Each wall is flat, endless, passes through zero and stands at right angles to its row. A trip goes straight from one point to another. Which walls does it cross, in order?

Walls:
(1): [-0.25, 0.37]
(2): [-0.13, 0.01]
(3): [0.10, 0.21]
(4): [-0.11, 0.23]
(5): [-0.28, -0.66]
Trips:
[0.10, 0.16] to [-0.07, 0.37] => 2
[-0.29, 0.00] to [-0.20, 0.01] => none
[0.06, 0.34] to [0.13, 0.43] => none
[-0.43, 0.11] to [-0.14, 0.16] => 5, 3

Walls:
(1): [0.02, 0.20, -0.33, 0.38]
(2): [-0.49, 0.49, -0.15, -0.02]
(3): [-0.10, 0.25, -0.21, 0.05]
(4): [0.13, 0.08, -0.08, 0.08]
(5): [-0.21, -0.29, 0.40, -0.43]
Trips:
[0.01, -0.14, 0.21, -0.46] to [0.30, -0.42, 0.36, -0.16] => none
[0.00, 0.40, -0.20, 0.12] to [-0.06, 0.24, -0.10, 0.12] => none
[0.61, -0.11, 0.20, -0.60] to [0.08, 0.04, -0.38, 0.32] => 5, 1, 3, 2
[0.16, 0.39, -0.25, 0.43] to [-0.05, -0.07, -0.04, 0.62] => 2

Walls:
(1): [-0.50, -0.36, 0.16, 0.34, -0.45, -0.30, -0.61, -0.17, 0.40]
(2): [-0.12, 0.10, -0.13, 0.45, -0.12, -0.52, 0.10, 0.41, -0.05]
(3): [0.03, 0.29, -0.26, 0.21, -0.07, -0.11, 0.13, -0.14, 0.35]
(4): [-0.12, 0.10, -0.30, 0.07, -0.06, 0.14, 0.09, -0.26, 0.26]
(5): [-0.02, 0.40, 0.41, 0.24, -0.16, 0.30, -0.49, -0.15, -0.32]
(6): [-0.20, 0.08, -0.42, 0.10, -0.46, 0.29, 0.09, -0.34, 0.12]
Trips:
[0.41, 0.01, 0.27, 0.29, 0.15, 0.12, -0.59, -0.09, -0.44] to [-0.02, 0.10, 0.14, 0.23, -0.18, 0.48, -0.04, -0.30, -0.27] => 6, 1, 4
[-0.30, -0.29, 0.27, 0.38, 0.09, -0.14, -0.04, -0.21, 0.23] to [-0.01, 0.31, -0.34, -0.31, 0.29, -0.14, 0.43, -0.02, -0.32] => 5, 1
[-0.05, 0.20, -0.38, -0.58, -0.43, 0.34, 0.42, -0.05, 0.00] to [0.09, 0.24, 0.05, 0.09, -0.05, 0.07, 0.23, -0.21, -0.21] => 5

Walls:
(1): [-0.07, -0.40, 0.12, 0.11, -0.27, -0.12, -0.07, 0.02, -0.41, -0.27, 0.22, -0.12]
(2): [-0.55, 0.18, -0.14, 0.12, 0.36, -0.09, -0.73, 0.43, 0.47, -0.03, 0.22, 0.31]
(3): [0.10, 0.09, -0.28, -0.07, -0.57, 0.01, -0.02, -0.23, -0.22, 0.47, 0.09, -0.14]
(4): [-0.14, -0.26, -0.27, -0.15, 0.26, 0.20, 0.14, -0.22, 0.59, -0.07, 0.02, -0.12]
(5): [-0.25, 0.13, 0.29, -0.13, 0.29, 0.02, 0.41, -0.17, -0.36, 0.08, -0.54, 0.26]
Trips:
[-0.17, 0.04, -0.13, -0.04, -0.46, -0.04, -0.03, 0.05, 0.24, 0.65, 0.52, -0.25] to [-0.18, -0.35, -0.27, 0.14, 0.14, -0.09, -0.08, -0.22, 0.17, 0.06, 0.17, 0.07] => 1, 3
[0.61, -0.02, -0.36, -0.16, -0.15, -0.27, -0.52, -0.16, 0.34, -0.35, 0.09, -0.32] to [0.09, 0.05, -0.23, 0.13, 0.41, -0.06, 0.13, 0.32, 0.28, 0.30, -0.10, 0.35] => 1, 3, 5
[0.12, -0.33, -0.16, -0.19, 0.30, -0.34, -0.35, 0.25, 0.22, 0.19, 0.10, -0.09] to [-0.79, 0.15, 0.18, -0.10, -0.55, -0.15, 0.17, -0.13, -0.02, -0.02, -0.23, 0.08] => 1, 3, 5, 4
[0.40, -0.19, 0.26, -0.14, 0.42, 0.27, -0.18, 0.48, -0.27, -0.31, -0.26, -0.09] to [-0.25, -0.09, 0.52, -0.05, 0.63, -0.29, 0.07, 0.30, 0.12, 0.27, 0.40, 0.15] => 2, 1, 4
[-0.01, 0.08, 0.22, -0.07, 0.31, 0.66, -0.45, -0.18, 0.00, 0.18, -0.29, 0.33] to [-0.30, 0.06, -0.01, 0.51, -0.48, -0.12, -0.73, -0.25, -0.09, 0.17, -0.45, 0.02] => 4, 3, 1, 5
[0.13, 0.02, -0.09, 0.14, -0.28, -0.34, 0.24, 0.25, -0.22, 0.15, -0.16, 0.00] to [-0.39, -0.38, -0.10, 0.33, 0.26, -0.23, -0.25, -0.35, -0.33, 0.31, 0.00, -0.31] => 2, 4

Walls:
(1): [-0.23, -0.14, -0.22, -0.24, 0.02, 0.20, -0.24, 0.13, -0.18, 0.19, 0.72, 0.28, -0.13, -0.56, -0.45, 0.15, 0.20, -0.17]
(2): [-0.19, -0.07, 0.11, -0.27, 0.02, 0.06, -0.45, 0.01, 0.09, 0.04, 0.03, -0.16, -0.33, 0.13, -0.27, -0.03, 0.37, 0.18]
(3): [0.16, 0.30, -0.22, -0.44, 0.55, 0.44, -0.04, 0.14, -0.20, -0.36, -0.36, 0.44, -0.17, 0.24, 0.47, 0.21, -0.15, -0.04]
(4): [0.11, 0.14, -0.11, 0.03, 0.27, 0.15, 0.07, 0.11, 0.33, -0.01, 0.05, -0.27, -0.49, 0.24, 0.10, -0.23, -0.06, -0.03]
(5): [-0.09, -0.18, 0.22, 0.24, -0.36, -0.08, 0.33, 0.28, -0.24, 0.14, 0.39, 0.21, -0.08, -0.05, 0.16, -0.24, -0.22, -0.01]
(6): [0.49, -0.48, 0.85, -0.07, -0.03, 0.12, 0.42, 0.10, 0.27, -0.57, -0.12, -0.30, 0.13, 0.17, 0.21, -0.03, 0.07, 0.36]
(7): [0.19, -0.19, -0.18, 0.25, 0.16, -0.44, 0.30, 0.07, -0.38, -0.08, -0.37, -0.15, 0.23, -0.30, -0.07, 0.65, 0.77, 0.13]
Trips:
[0.05, 0.01, 0.16, 0.31, 0.28, 0.00, 0.07, -0.30, 0.02, -0.02, 0.13, -0.40, -0.27, -0.04, -0.01, -0.21, 0.05, -0.08] to [-0.04, 0.37, -0.11, -0.26, -0.16, -0.19, -0.17, 0.18, 0.37, 0.19, -0.12, -0.20, 0.15, -0.10, -0.46, 0.14, -0.21, 0.51] => 6, 1, 4
[-0.17, -0.57, 0.22, -0.16, -0.33, -0.49, 0.15, -0.33, -0.38, 0.15, 0.19, -0.43, -0.21, 0.00, 0.10, 0.52, -0.06, 0.10] to [0.04, -0.18, -0.11, -0.38, -0.13, -0.21, 0.27, -0.15, -0.06, -0.29, -0.88, 0.16, -0.07, -0.47, 0.28, -0.29, 0.20, 0.39] => 1, 5, 2, 3
[0.15, 0.42, 0.31, -0.30, -0.27, 0.26, 0.03, 0.47, -0.35, -0.17, 0.19, -0.55, 0.26, -0.08, 0.30, -0.38, 0.11, 0.16] to [0.35, -0.30, -0.21, 0.07, -0.37, 0.28, -0.30, 0.35, 0.48, 0.10, -0.11, 0.01, -0.15, 0.05, -0.24, -0.03, 0.13, -0.27] => 3, 1, 5
[0.07, -0.23, 0.23, 0.66, -0.21, 0.51, 0.41, -0.15, -0.29, -0.15, -0.29, 0.28, 0.31, -0.15, 0.25, 0.03, -0.10, -0.22] to [-0.28, 0.31, -0.41, -0.14, -0.01, 0.05, 0.21, 0.02, -0.34, 0.10, 0.23, 0.17, -0.27, 0.17, -0.22, 0.01, -0.15, -0.07] => 6, 1, 7, 4
